Each row of a before or after table is a point. One or more steps were done to the points. Then noise was added and the rows were shuffled. The steps act on columns, c1 being the first. Write out the steps. A step turns or swaps two columns, mirrors them in a line or flattens them onto one, adds a multiple of one to another, or multiplies or shifts one. Angles are multiples of 10 degrees, from the lower column toward the higher: turns from -170 to 170, lines from 10 to 170 but not 90. Use the fewest steps. Two steps may share a column if one is a turn and the other turns, adds or multiplies; they go together, in the order done. Otherwise the lowest column goes first.
In the rows, 128 means zero.

Before (10 x 3):
[[ 86  68 142]
 [ 84  71  76]
 [159 123  91]
 [158 145 130]
 [ 92 155 149]
 [ 88  99 148]
 [113 106 102]
 [165 112 154]
 [156 144 120]
 [137 160 115]]
After:
[[133  72 209]
 [174 155 120]
 [160  67 154]
 [105 113  91]
 [101 143 118]
 [168  99 140]
 [108 146 108]
 [120 161 125]
 [ 82 123 147]
 [125 108 163]]
Steps: add 0.3 times c2 to c3; turn c1 and c3 by -150 degrees

Before:
[[143 147 106 135 159  81]
 [158 117 103 111 172 101]
 [135 114 164 166 109 161]
 [179 115 131 106 178  77]
 [174  82 111  98 137  94]
 [157 137  98 103 186 115]
 [ 91 139 146 163  87 123]
 [158 137 123 133 167  97]
 [134  88 103 114 118 126]
 [122 171 121 175  61 155]
 [124 177 164 140  77 159]
 [161  91 158 170  74 147]
 [ 95 128 126 133 120 139]
 [169  87 101 142 163 119]]
After:
[[120  82 136 132 110 106]
 [137  89 120 109  83  86]
 [118  93 148 103  94 111]
 [ 95 159 107 176 129 174]
 [129 127 158 131  73 129]
 [ 84 161 151 169 207 165]
 [103  81 150 127 123  92]
 [ 84 137  99 149 197 170]
 [ 57 136 132 133 132 148]
 [ 51 160 123 167 163 135]
 [121 214 115 179 133 156]
 [ 95 171 146 106 105 135]
 [113  61 151  97 101 124]
 [134 157 131  94  88 103]]
Steps: shift c1 by -40; turn c2 and c5 by 130 degrees; multiply c2 by 1.3; mirror c3 and c4 in the line at 80 degrees; shift c6 by 10

Before, 14 rows:
[[100 116 186 121  65 115 123 108]
 [102  96 130 112 111 114 169 129]
 [127 119 109  88 155 155 119 154]
 [ 82 144 100 142 131 219 101 166]
 [201 115 151 104 125 211  71 148]
 [127 122 173 197 110 123 150 139]
 [139 143 112 122 113 125 140 129]
 [194 140 170 123 114 140 128 157]
 [ 89 122 127  94  87 131 109  81]
 [138 143 130 139 125 180  63 116]
 [119 114 138 121  91 128 175  87]
 [123 121 155 150 183 155 109 141]
 [137 156 136 120 198 123 149 113]
 [193 168 209 123 118 137 137 108]]
After, 14 rows:
[[142 123 174 141  62 125 127 150]
 [ 89 141 130 130 148 150 169 129]
 [ 93 187 138 122 134 142 122 188]
 [138 146 148 189 173  59 101  85]
 [178  74 119 131 143 138 150 142]
 [125 105 158 206  60  92  71 139]
 [138 144 120 131 110 135 140 115]
 [129 101 140 175 138 141 119  97]
 [102 159  98 131 125 134 176 156]
 [143 131 120 159 118  86  62 136]
 [105 175  86 152 152 153 110 151]
 [170 129 152 138  64 125 140 208]
 [140  79 153 134 152  95 108 144]
 [118 142 160  80 123  76 150 162]]
Steps: turn c1 and c5 by -70 degrees; turn c1 and c2 by -70 degrees; mirror c3 and c8 in the line at 30 degrees; turn c4 and c6 by -130 degrees

Before:
[[203 114 148  80 121 150 143 105 152 119 107]
 [112 162 139 102 138 122 105 149 154 117 105]
 [101  87 124 106 136 126 124 117 102 118  91]
 [ 86 114 133  92 138 163 123 103 145 146 135]
 [146 106  66  92 134 126 175  98 150 167 114]
 [198 101 116 146  98 135 114 228 134 137  97]
 [126  87 119 145 144 141 157 164 119 106 133]
 [ 85 124 135  73  84 113 149 104 145 117 114]
 [ 94  98 132 146 124 154 187 125 162 141  93]
 [ 88 125 156 167 138 110 128 209  91 157 122]
 [118 111 145 139  95 104 120 118 152 119 116]]
After:
[[ 94 199 125 149 129 204 126 124 149 152 196]
 [111  98 137 103 119 109 163 148 148 163 164]
 [201 157 151  82 141 195 143 102 134 156 161]
 [144 183  66  95 122 124 127 102 147 106 170]
 [117 143 147 141 161  56 156 118 121 147 145]
 [199 137 117 144 161 149 139 231 105 156 187]
 [ 89 111 155 166 125  71  98 206 114 112 156]
 [104 141 127 107 122 122 105 118  87 176 187]
 [ 88 139 131  93 118 234 145 102 118 102 122]
 [129 170 122 146 111 166 106 166 108 144 111]
 [ 85 153 135  72 171  82 134 102 139 150 148]]
Steps: turn c7 and c9 by -120 degrees; turn c2 and c9 by 130 degrees; multiply c5 by -1; multiply c6 by 3; multiply c11 by 2; turn c10 and c11 by 150 degrees

Before:
[[150  99 186 141 118 150 161 108 116 175 135 163  81  90]
 [149 141 115 144 167 134 120 161 158 153 142 121 180 133]
 [169 103  98  99 100 175 108 159 110 100 129 176 143 126]
 [126  96 123 184 171 125 129 107 148 129  61  85 101 146]
 [116 144  98 145 136  82 104 130  70 113 133 125 103 110]
 [117 117 123  88  82 111  90 142 141 143  80 124 179 186]
 [130 139 116 169 117 140 193 113 199 152  80 140  87 139]
 [157 105 173 128  80 138 156 119 151 114  71 135 125 141]
 [140 135  95 196 140 121 155  82  79 164 167 138 152 118]
 [175 161  61 163 126 116 120  86 130 168  78 118 166 143]]
After (10 x 14):
[[139 147 156 196 143  81 168 120  79 175 156 125 203 116]
 [166 168 125 100 146 159 108 176 110  71 135 180 192 126]
 [117 138 124  89  93 142  73 111 139  98  96 163 227 189]
 [153 108  81 128 104 120 135 139 150  64  67 170 177 141]
 [117 140 157 146 132 131 107  84  69 121 140 122 151 111]
 [172 157 196 161 120  86 104 115 130 165  82 123 218 143]
 [127 152 106 183 124 106 105 123 149 174  65  68 150 148]
 [131 130 142 170 130 112 173 141 197 140  61 144 139 140]
 [151 128 148 143 148 161 127 135 160 193 144  96 231 133]
 [151 101  66 140 151 109 161 151 115 163 123 158 131  89]]
Steps: turn c2 and c3 by 130 degrees; add 1 times c5 to c10; turn c5 and c12 by -50 degrees; swap c6 and c8; turn c7 and c11 by -20 degrees; shift c13 by 50

Before:
[[200 104  85 155 135 146 136 130  90  68 108 113  88 132 120 177  93 145]
 [156 117 139 141 170 139 104 122  91 121 149 123  53 113 116 129 109 159]
 [152 128  87 155 130 165 100 119  83 112 176 149 106  90 158  97 115 170]
 [124 178 123 122  91 106  80 110 153 144  80 197 187 101 115 172 190  88]
 [212 125 114 139 148 170  94 117 126 101 187 165  98 148 143  87 118 159]
 [177 120  90 111 119 149 103 123  88 126 114 117 108 146 107 128  72 151]
 [159 154 114 156 144 170 119 120  79  75 139 120  88 148  85 122 108 184]
 [123 167 130 180  81 104 116 105 167 169 112 173 166 125 141 126 155  99]
 [140 193 155 150  88 153  99 172 126 155  60 135 147 105 122 176 163  88]]
After:
[[205 104  87 158 126 177 143 116 186  82  87 119 122 130 117 146  93 144]
 [138 210 144 149  93 182  86 176 126 156  94 139 161 122 124 138 160  88]
 [153  95 143 142 163 136 103 122 166 129  98 118  64 125 115 118 112 162]
 [124 181 134 179 113 113 114 107  76 153 141 154 150 132 142 148 156  95]
 [164 139 122 151 139 150 133 117 194  94 109 120  83 153  83  98 105 182]
 [127 203 135 125 131 151  77 111  98 132 124 160 181 129 116 171 191  91]
 [179 116  95 110 118 144 117 110 166 137 106 126 125 156 105 112  67 151]
 [212 103 114 137 167 121 110 113 139 107 154 135  67 164 144  73 119 158]
 [153 111  90 160 140 129  83 106 174 125 156 136  89 110 162  84 114 165]]
Steps: turn c11 and c13 by -40 degrees; turn c2 and c13 by -20 degrees; turn c3 and c8 by 20 degrees; turn c5 and c12 by -30 degrees; multiply c12 by 0.4; turn c6 and c16 by -50 degrees; turn c7 and c14 by -30 degrees; mirror c9 and c10 in the line at 100 degrees

Before:
[[ 70 129 150 153 118 179 120 108 152 137 134 108 184 113 168  96 107 101
  147  84 168 136 150 140]
 [120 168 166  46 109 103 130 163 144 116  74 179 171  73 143 158 169 159
  169 131 164 128 134  94]
 [155 174 178  60  88  97 106 162 111 116  67 175 174 127  86 116 140 159
  174 113 133 104 132  75]
 [108 103 159 161 124 124 137  72 153 145 108 124 170 125 156 139 117  90
  115 103 146 107 127 147]
 [136 202 107 180 124 150 131 168 142 124 127 184 124 161 151 121  87 111
  143 141 114 169 109  96]
 [135 142 124  91 112 133 141 166 101 154  91 142 171  84 126 138 117 134
  166 123 120 117 134 108]
 [ 75 142 169 155 137 119 110 127 129 150 148  97 142 123 150 142 104 101
  126 115 141 120 163 117]
 [129 136 177  54 104 132 123 152 146 119  86 182 135  77 116 131 112 131
  147  95 110 148 148 101]
 [ 58 117 156 151 125 143 158 112 150 154 164 115 185 136 141 108 141  90
  125 127 122 133 116  99]
 [147 182  79 118 105 177  88 196 115 126 140 155  72 192 139 110 122 136
  122 171 122 151  66  89]
 [146 124 192  83  95 103 118 173 148 155  90 147 155  84 141  98 145 180
  177 144 135 133 132 100]
 [138 168 139 156 122 173 125 197  94 110 137 136 114 178 135 137  99 129
  123 136 132 193  60 118]
 [ 90 141 153 165  94 127 138  89 125 181 156 106 177 125 181 113 149  81
   98  79 138 151 152 132]
 [ 74 122 147 158 123 132 118 139 167 156 106  95 181 119 137 126 148 140
  102  78 117 127 139 130]]
After (14 x 24):
[[130 134 116 182 105 130 123 153 146 121 193 187 132 110 192 132 113 166
  143  96 120 151  71  97]
 [ 53 125 112 121 124 124 113 139 166 155 134  94 176 109 149 129 151 168
  100  79 134 131 164 130]
 [141 203 115  87 125 151 127 172 141 128 119 183 123 120  91 122  87 130
  141 140 107 169 159  97]
 [164 174 149 171  89  93 108 159 107 115 149 171 177  70 208 105 141 169
  176 115 150 106  70  71]
 [138 168 116  54 122 179 126 201  84 107  94 135 111 121 142 132  99 123
  118 138 128 190 121 118]
 [ 59 129  81 137 118 183 116 108 149 140 152 112 186 140 148  97 109   7
  144  87 132 133 166 140]
 [138 147 135 153 116 131 142 169 105 152 187 142 167 108 125 138 117 152
  169 124 127 117  98 110]
 [151 124  82 153  96 101 118 172 150 155 177 144 157 105 201 102 146 196
  177 147 176 134  93 101]
 [ 82 138  67 135  99 125 135  86 126 180 109 108 179 151 143 116 150  36
  101  80 101 147 171 128]
 [ 59 140  90 149 141 122 111 128 132 145 139 102 140 153 170 139 101  61
  123 116 120 126 166 116]
 [122 165  92 173 111 102 130 167 145 115 172 178 172  86 171 161 172 108
  170 132 171 129  59  96]
 [102 104  91 104 121 124 139  66 151 144 145 123 174 109 157 142 115  25
  116 103 116 105 161 143]
 [ 36 115 102 109 124 140 158 109 150 153 100 114 182 156 158 108 146  77
  129 125  96 132 140  97]
 [156 189 140  81 106 179  87 195 113 122  68 157  71 123  60 109 123 154
  126 171 128 151  89  89]]
Steps: multiply c1 by 1.3; multiply c3 by 1.3; turn c3 and c15 by 110 degrees; mirror c4 and c23 in the line at 60 degrees; add 0.5 times c17 to c14; turn c11 and c14 by 110 degrees; turn c18 and c21 by 50 degrees; multiply c18 by 2.5
